Every row gives one point. Each copy is the shape, with its points in the same order, stretched, turned, moved and blurred by noise. Say if it was mirrored as well.

Shape, 8 rows:
68  -12  17
31  6  -72
-27  -74  -29
46  37  6
-58  53  -17
-7  17  22
18  -11  16
-67  73  -21
Copy 1:
-56  48  -41
-32  -32  -44
31  10  -53
-57  10  15
23  -51  66
-7  7  25
-18  36  -12
21  -60  93
Copy 1 is: only turned
Copy 2:
-12  -17  29
56  28  76
7  67  4
26  -34  14
72  -15  -46
19  -20  -40
3  -5  -9
84  -25  -55
Copy 2 is: mirrored
Copy 3 (8 x 3):
-36  -14  -67
-67  13  40
-14  113  -8
-7  -48  -19
68  -7  70
42  -7  -11
3  9  -35
78  -22  90
Copy 3 is: mirrored

Shape (9 x 4):
12  -2  -21  20
9  46  -4  -30
13  -29  34  -54
70  62  -24  3
84  45  -40  44
-45  -43  11  55
-17  19  3  -25
58  -11  30  -4
-11  -18  74  26
Copy 1:
-13  51  23  -9
-12  16  60  -68
43  -21  -28  -39
18  76  125  -71
14  110  131  -46
-28  -2  -39  71
-17  0  16  -45
63  21  43  -9
30  -52  19  82
Copy 1 is: only turned
Copy 2, 9 rows:
-10  -5  38  6
-35  22  -8  30
26  32  -53  -3
-34  17  50  70
-20  0  88  68
0  -53  8  -36
-27  11  -21  2
28  5  -4  39
19  -51  -55  17
Copy 2 is: mirrored

Shape:
8  59  54  87  -63  -14  -33  29
-5  -26  -28  -46  51  -7  19  -32
-31  19  59  -60  18  26  29  42
-85  6  -7  -69  60  0  0  -57
-7  -4  -31  -40  63  16  7  -64
17  11  4  64  -70  -37  -14  30
59  37  13  40  -80  -29  -1  31
25  71  -13  11  -60  0  -19  49
-54  -31  34  -10  -51  60  8  35
-12  -2  51  -25  12  -1  -14  65
15  11  26  -61  23  -11  45  -86
17  32  29  17  -6  65  -8  26
-23  -41  13  -81  28  16  -71  -64
-10  -33  9  -42  96  3  16  -57
Copy 1, 14 rows:
-16  -24  11  39  46  38  -85  46
-19  27  2  -2  -21  -18  68  -45
51  85  24  2  16  -7  1  -17
-32  102  34  35  -34  46  109  -14
-11  15  -13  25  -18  -10  106  -33
-29  -32  17  -14  15  -2  -71  28
-7  -52  -19  -30  50  -48  -62  60
20  2  -28  -45  53  5  -44  54
47  45  86  -21  -25  6  22  28
33  62  41  -11  50  23  -31  -36
-24  1  -16  54  -1  -86  80  11
70  -8  -3  11  36  6  2  10
-32  43  69  26  56  17  126  -10
-11  30  9  49  -13  -10  83  -78
Copy 1 is: mirrored
Copy 2, 14 rows:
-36  -107  0  -19  -67  -26  -15  -44
2  79  38  -31  10  40  45  31
-58  51  36  -37  -25  9  -37  60
-26  123  -18  -23  -21  29  40  43
2  77  28  -4  -23  16  59  44
1  -77  5  -28  -1  12  8  -32
2  -94  41  -14  -32  33  -1  -18
24  -59  15  -18  -27  27  -33  0
-81  2  -16  24  6  -59  -35  19
-32  14  33  -42  -6  -6  -44  -17
-36  57  60  -3  -54  75  70  56
-32  -29  32  12  -46  -61  -25  20
-33  78  7  42  -42  22  23  -39
-16  97  60  -25  -26  2  51  39
Copy 2 is: only turned
Copy 3 (14 x 8):
51  -40  62  -15  48  -97  -46  -18
-29  -3  -84  27  -43  30  43  44
-6  -14  72  65  -75  15  -15  -22
-81  -68  -31  -15  -49  30  21  24
-35  -24  -49  -6  -27  19  78  49
65  -23  -28  24  34  -61  -36  -2
71  -35  4  61  12  -56  -11  20
39  -56  35  87  23  -46  16  -22
91  -37  50  10  -8  30  -36  -61
6  32  35  56  -14  -6  -57  -10
-30  -61  -23  4  -92  11  52  103
56  -1  89  39  10  -20  33  -25
-15  -39  -21  -24  35  67  -36  69
-56  32  -46  -12  -53  21  50  65
Copy 3 is: mirrored
Copy 4 (14 x 8):
45  -24  -89  51  -20  74  -17  -3
15  6  64  -10  2  -46  31  0
-76  -33  36  14  3  -15  37  -68
-30  8  105  -29  -19  -15  -17  -38
12  -12  86  -28  6  -27  13  -4
68  21  -90  41  -24  11  -2  27
68  -27  -99  33  -35  5  16  -15
5  -52  -89  26  -47  -8  -30  0
-69  49  3  18  75  -12  -3  -34
-35  -29  10  73  -5  17  19  -12
49  -23  65  -25  2  -35  58  -99
-40  -53  -8  13  44  19  9  -12
1  -37  103  44  54  12  -49  -38
17  -3  113  -8  27  -3  51  -7
Copy 4 is: only turned

Shape:
33  10  28  -5  35  -30  11  -32  57  11  35
24  -8  -5  -7  -72  38  28  -28  -44  7  13
42  4  -19  0  40  -31  -10  2  -19  19  -36
-2  -36  -18  45  -51  -21  -8  -24  24  -29  28
29  -83  32  33  41  9  36  22  41  -20  -156
-18  -1  -6  -16  9  -32  64  90  -44  27  9
17  17  -32  5  16  11  -8  3  -41  -46  29
-38  11  -28  0  36  24  9  -36  -42  22  -53
34  20  43  12  39  -45  7  -40  -55  27  29
2  -78  -13  -20  -50  22  -2  -26  -52  -5  12
27  20  -12  -16  1  -30  11  -7  -39  -67  9
-65  -76  -30  -18  -57  -9  47  -10  101  -69  23
13  2  -16  60  14  74  12  3  -40  -141  5
17  -38  -31  12  20  20  -4  -20  -42  26  28
5  -18  125  -22  -98  35  -13  62  -13  -10  26
Copy 1, 15 rows:
-11  -35  -43  -7  -22  -12  -8  -14  52  -43  14
-8  -25  24  56  57  -14  -21  35  -10  48  58
-2  -51  30  -23  21  39  -31  -21  21  -14  -43
-28  58  44  25  -15  -4  -37  25  3  0  77
100  73  93  -27  -2  -32  74  -26  13  52  -34
-16  -65  34  0  53  15  59  72  -48  -36  -32
-63  -1  -8  16  34  18  -32  17  -20  9  -41
-17  -70  66  -18  -9  -11  -31  10  -15  53  -70
1  -79  -29  -35  21  18  -48  35  42  -1  -47
2  13  59  97  29  11  -6  55  7  56  4
-77  -18  -17  -2  38  21  1  17  18  30  -33
-62  84  48  73  -65  -55  75  37  3  4  74
-57  141  -17  6  48  -42  -16  30  -75  71  -57
5  -12  43  45  20  -7  -62  34  -9  -10  -35
64  29  -66  76  26  52  111  86  -47  68  76
Copy 1 is: only turned
Copy 2 (15 x 11):
42  43  13  31  42  6  -47  54  -39  21  -7
8  -16  60  -24  10  70  17  10  -27  -22  67
-12  -8  -10  9  -31  -5  6  24  50  -14  -20
61  45  61  3  55  -23  -10  16  -9  15  88
16  -100  17  -96  21  -31  -58  86  113  51  -43
-33  -56  -2  -35  -14  -27  -50  -49  21  -94  -50
9  -32  -10  33  -7  -21  53  2  -20  -12  48
-6  -36  -40  -9  -92  28  -23  19  26  6  32
44  -35  -31  43  2  61  -11  -26  -21  -15  -9
-10  -13  21  -28  48  48  22  -13  5  13  104
7  -54  29  84  -12  -25  19  9  -32  -20  28
-3  45  79  7  80  -86  -94  66  -21  42  122
54  -106  10  23  1  -66  90  19  -58  36  56
12  -3  -59  -22  20  31  30  1  1  -13  56
-13  -20  156  -57  88  18  8  -82  -32  28  -44
Copy 2 is: mirrored
Copy 3:
66  10  50  10  -51  -32  13  38  -9  -23  -1
-13  82  -1  7  -24  26  33  -6  17  6  0
34  16  -31  -13  -28  33  -28  46  -68  -33  1
38  23  13  36  13  48  25  -13  65  11  -56
129  -62  -99  -40  -27  108  110  -29  -35  -23  51
-49  -58  -10  33  -2  20  39  -9  -70  -68  23
-28  43  12  8  -36  37  -63  1  -14  -33  -10
19  44  15  -57  4  29  -8  6  -56  14  62
19  33  -2  1  -27  -50  -46  87  -9  -83  27
-28  59  5  -27  -14  73  46  17  50  -8  2
-3  26  12  -25  -17  22  -31  -2  -6  -68  -37
39  -42  96  6  36  81  133  -92  88  28  -45
-11  56  -30  29  -47  88  -55  -63  49  -46  8
-7  55  4  10  -30  62  -9  48  0  -14  40
12  -46  -103  32  -85  -35  65  11  106  22  -65
Copy 3 is: only turned
Copy 4, 15 rows:
10  -7  -55  -12  27  50  4  -3  11  58  6
-5  17  -13  10  9  -47  11  -72  12  -25  34
2  -59  40  -11  43  -31  31  31  13  -29  27
-14  2  -75  -6  -22  -60  -1  -36  -37  29  13
-50  -117  11  -44  -61  26  -59  12  -30  -71  9
-32  28  45  34  8  -11  42  48  -69  -54  3
-12  -5  16  -9  24  -45  60  -48  3  -5  -19
29  -49  41  -3  63  -33  -27  -30  -30  -19  -15
37  14  1  -14  60  2  39  43  35  -25  8
-56  3  -13  22  17  -63  -18  -54  25  -24  4
4  -19  -7  16  2  -40  73  -41  14  -31  -12
-43  -15  -113  65  -56  -3  -35  -94  -78  65  -43
-20  7  -28  -65  -40  -42  50  -93  -7  -24  -77
-40  3  1  -20  74  -47  0  -14  -9  -10  2
-31  85  -9  19  -91  2  -4  -10  39  9  0
Copy 4 is: only turned
